Each point is reached from the start by the listed moves, each made once or not at all, plus a little noise. Is the number of moves made odd or even? Then give how often each move was made.

Moves:
(1): [  9 -14  10 -29 -11   6]
(2): [ 80  28  18 -10  -8 -64]
(3): [-36  41 -37 -31   4  38]
Start: [-32   5  52  -1  41 -11]
Points:
[ 57  26  80 -43  26 -67] -> even (1, 1, 0)
[-57  29  19 -61  32  35] -> even (1, 0, 1)
[ 10  79  33 -38  39 -38] -> even (0, 1, 1)

Moves:
(1): [ -2   4  13   2 -19  12 -31  -5 -14 -58   7]
(2): [ 37   2 -10 -12 -23  -2   8   8 -19   9 -22]
(3): [  5 -15  28  25 -12   0   3   1  -1   0  14]
(4): [-35  54  25   7 -22  24  14  -4 -12 -19 -34]
(5): [  9  30 -30  28  18  42  26   4  19  18  27]
(6): [-29 -27 -38  13  25  47  -8 -51  -9   8  26]
(7): [-16 -18  -8  -8 -11   0 -28  14   4 -27  60]
(8): [ 25  -1  -7  -3   0 -16 -35  -8  36  17  12]
(9): [ -6 -18  29  -4   3  28 -13   0 -11  -5  -6]
Start: [ 21  11  -4  -5  31  -1  27 -14  -3  17  29]
Points:
[-34  67 -47  40  54 113  58 -65  -7  21  50] -> odd (0, 0, 0, 1, 1, 1, 0, 0, 0)
[-22  53  65   1  -7  62  -7 -24 -41 -68  -5] -> odd (1, 0, 0, 1, 0, 0, 0, 0, 1)
[-31  30 -35  31  45 121 -18 -57  23   7 113] -> even (0, 0, 0, 1, 1, 1, 1, 1, 1)
[ 60  29   1  51  17  38  -9 -24  38  -8  89] -> even (1, 0, 1, 0, 1, 0, 0, 1, 0)
[ 43  13   2  -6  12  -6 -37 -25  19 -27  47] -> even (1, 0, 0, 0, 0, 0, 0, 1, 0)
[ 22 -17  64  16   2  39 -15 -16 -31 -46  42] -> odd (1, 0, 1, 0, 0, 0, 0, 0, 1)
